Each row is a point. The last column is the point's height on a tilted bowl or saddle (a function of degree 2), plus a little noise. Count its main directions that bend up, bend down and stay straight.
In the rows, zero is written as 128.

Points:
[[174 118 114  96]
 [170 160  60 116]
 [223 126  61  28]
 [ 39 141 142  78]
 [126  87 152 129]
 [155 142 124 110]
 [113 147  69 145]
 [ 73 162  84 133]
 [123  97 117 119]
 [187 145  69  88]
 [132 135  94 126]
 [128 161  92 130]
 [101 169 134 114]
 [177 107 117  94]
 [218 190 204  29]
 [ 91 206 151  81]]
Directions: 1 up, 2 down, 0 straight

Points (22 x 5):
[[137  42 179 205  29]
 [154 129 122 139 136]
 [133 116 132 132 139]
 [201 107 132 112 116]
 [156 137  95 141 121]
 [ 80 125  80 195  71]
 [159 145 181  76 172]
 [ 90 182 149 122  97]
 [170  77 151 160 109]
 [121  37 154 167  66]
 [136 106 131 110 137]
 [135 158  62 109  81]
 [ 89 132 177 152 114]
 [138 171 224 120 161]
 [115  94 222 139 138]
 [172 167 125 213  72]
 [ 87 120 137  97 114]
 [164 127 109   9  37]
 [230 163 131  47  69]
 [145 140 136 164 130]
 [159 162 129 172 116]
 [114 216 175  73  97]]
Directions: 0 up, 3 down, 1 straight

Points (22 x 5):
[[174 129  77 113 106]
 [174 195 174 199 169]
 [134 125 130 154 143]
 [117 122  78  89  96]
 [150 147 173 156 152]
 [ 89 164 119 187 102]
 [171 120 141 131 140]
 [139 112  92 136 119]
 [110 122 151 124 132]
 [208 142 130 181 177]
 [ 67 155 249 130   7]
 [ 53 156 110 138  90]
 [ 93  92 113 103 102]
 [142 117 120 121 134]
 [147  74  98  89  53]
 [141 135 104 222 113]
 [122 101 167  58  73]
 [134 116 134 177 131]
 [148 175 154  73 101]
 [132 152 117 233 109]
 [146 141 154 159 157]
 [ 94  75  90 151  56]]
Directions: 0 up, 3 down, 1 straight

Points, 43 rows:
[[153 128  96 150  93 183 172]
 [167 119  84 161  75 139 158]
 [167 134 115 159 119 129 159]
 [111  80 101 152  94  74 132]
 [163  92 118 133 149 158 165]
 [ 77  98 130 163 103  59 142]
 [114 158 119  43 135  76  83]
 [ 59 111 176 178 184  92 175]
 [146 151 168  92 157 171 132]
 [150 153 135 128 125  88 122]
 [161  24 108 187 135  84 216]
 [128  98 132 130 118 131 133]
 [106 127  83 100 105 125 107]
 [166 137 165 126 111  62 135]
 [ 63 100 195  93 115  71 121]
 [165 122 144 125  74 178 156]
 [129 120 120  59 144 139 104]
 [155 144 109  93 201 152 137]
 [115 131 137 104 191 116 114]
 [ 91 159 158  99  95  89  99]
 [167  76  50 149  62 154 167]
 [126  98  88 161  94 249 249]
 [111 113 142 127 157 203 172]
 [184  82 123  90 172 108 147]
 [114 177 118 128 123 173 145]
 [130 206  43 119 152 108 144]
 [ 81 112  86 198  84 122 184]
 [119  67 127 150 186 159 186]
 [144 143  92  84  60  88  93]
 [137  63  92  75 131  56 118]
 [210 181 129 178 189 119 222]
 [118 181 115  75 149 231 169]
 [123  76 142 172 141 159 192]
 [159 188 119 114 128 127 127]
 [ 62 180 121  82 155 125 101]
 [148 112  89 136 110  55 127]
 [127 117 155  56 127 114  97]
 [146 116 124 184  64 149 175]
 [ 83 135 111 197 134 161 202]
 [138  74 112 106  72 126 120]
 [ 72  92 138 111  28 115 119]
 [118 178 145  34  58 179 126]
 [112  85  58  92  77 129 117]]
Directions: 5 up, 0 down, 1 straight
